Rows are points. The points of each table are mixes of a few directions, plus a little noise. Count the directions of each table, and those that both share. Where both have some left over, give the other angles between the two spaces (their principal angles), to ten degrees, smallest first.

First:
0.22  -0.55
-0.04  0.10
-0.27  0.67
0.09  -0.22
Second:
-0.28  0.72
-0.11  0.27
0.07  -0.17
0.02  -0.05
0.30  -0.77
0.00  0.00
Directions: first 1, second 1, shared 1

First, 6 rows:
-0.16  0.15  -0.26  -0.31
-0.03  -0.16  -0.43  -0.24
0.02  -0.19  -0.32  -0.13
0.09  0.43  1.19  0.68
0.09  -0.17  -0.01  0.11
-0.02  -0.06  -0.18  -0.10
Second (7 x 4):
-0.44  0.33  -0.37  0.92
0.17  -0.12  0.14  -0.34
-0.20  0.15  -0.17  0.43
0.34  -0.25  0.30  -0.72
0.08  -0.06  0.07  -0.16
0.26  -0.19  0.22  -0.53
-0.20  0.15  -0.17  0.41
Directions: first 2, second 1, shared 0; angles 80

First (9 x 8):
0.02  -0.39  0.16  -0.01  -0.04  -0.24  0.49  -0.09
0.14  0.40  -0.03  -0.37  0.22  0.28  -0.32  0.20
-0.38  0.13  -0.44  -0.04  -0.01  0.10  -0.27  -0.43
0.04  -0.42  -0.03  0.17  -0.34  0.14  -0.16  -0.14
0.18  0.27  -0.78  -0.21  0.20  0.44  0.54  0.27
-0.52  -0.08  -0.13  0.36  -0.25  -0.17  -0.49  -0.59
0.00  -0.32  0.26  -0.02  -0.05  -0.21  0.19  -0.11
0.53  0.56  1.14  -0.43  0.51  -0.22  -0.24  0.78
-0.02  -0.13  -0.15  0.57  -0.22  -0.10  0.28  0.10
Second (9 x 8):
0.15  0.57  0.41  0.39  0.18  0.43  0.30  0.37
0.13  -0.60  -0.30  -0.57  0.10  -0.16  -0.12  -0.68
-0.19  -0.01  -0.71  -0.45  -0.79  -0.40  -0.13  -0.44
0.17  -0.07  0.14  0.85  0.55  0.03  -0.20  0.06
-0.30  0.11  0.32  -0.03  -0.14  0.08  0.14  0.64
-0.03  0.20  0.08  -0.24  -0.07  -0.10  -0.12  0.15
0.38  -0.18  -0.06  -0.19  0.39  0.06  -0.08  -0.59
-0.13  0.48  0.24  -0.18  -0.09  -0.19  -0.27  0.54
-0.18  -0.51  -0.13  0.42  -0.14  0.29  0.50  -0.07
Directions: first 5, second 5, shared 2; angles 50, 60, 90

First:
-0.01  -0.01  -0.15  0.07  0.03  -0.05  0.00  -0.05  0.05  0.00  -0.01  0.01
-0.06  -0.05  -0.59  0.29  0.09  -0.19  0.01  -0.21  0.20  0.02  -0.05  0.06
0.10  0.08  0.95  -0.47  -0.15  0.31  -0.01  0.34  -0.33  -0.02  0.08  -0.10
-0.04  -0.04  -0.43  0.20  0.06  -0.14  0.01  -0.16  0.14  0.01  -0.04  0.04
-0.06  -0.04  -0.56  0.28  0.09  -0.18  0.01  -0.21  0.19  0.01  -0.05  0.07
-0.04  -0.03  -0.45  0.22  0.07  -0.15  0.00  -0.16  0.15  0.01  -0.04  0.05
0.20  0.17  2.03  -1.00  -0.31  0.66  -0.03  0.73  -0.70  -0.05  0.17  -0.23
-0.08  -0.07  -0.83  0.40  0.12  -0.27  0.01  -0.30  0.28  0.02  -0.07  0.09
Second (9 x 12):
-0.22  -0.02  -0.05  0.26  0.00  -0.01  -0.02  -0.12  0.09  -0.08  -0.06  0.02
0.59  -0.05  0.19  -0.88  -0.40  0.19  -0.23  0.43  -0.44  0.56  -0.16  -0.33
0.81  -0.38  0.04  0.26  0.24  -0.21  0.35  -0.60  -0.04  -0.51  -0.34  -0.11
0.10  0.20  0.12  0.06  0.38  -0.22  0.34  -0.08  -0.03  -0.39  0.40  0.16
-0.17  -0.44  -0.49  0.23  -0.06  0.18  -0.23  -0.03  0.67  0.29  -0.48  0.22
-0.91  0.02  0.05  1.01  -0.34  0.05  -0.22  -0.53  -0.10  -0.25  -0.31  -0.25
0.01  0.68  0.37  -0.43  0.47  -0.28  0.42  0.34  -0.35  -0.33  1.00  0.20
0.05  -0.14  -0.19  -0.38  -0.17  0.19  -0.24  0.35  0.20  0.48  -0.16  0.06
-0.27  0.13  -0.02  -0.15  -0.11  0.10  -0.15  0.26  0.01  0.23  0.11  0.03
Directions: first 1, second 4, shared 0; angles 40
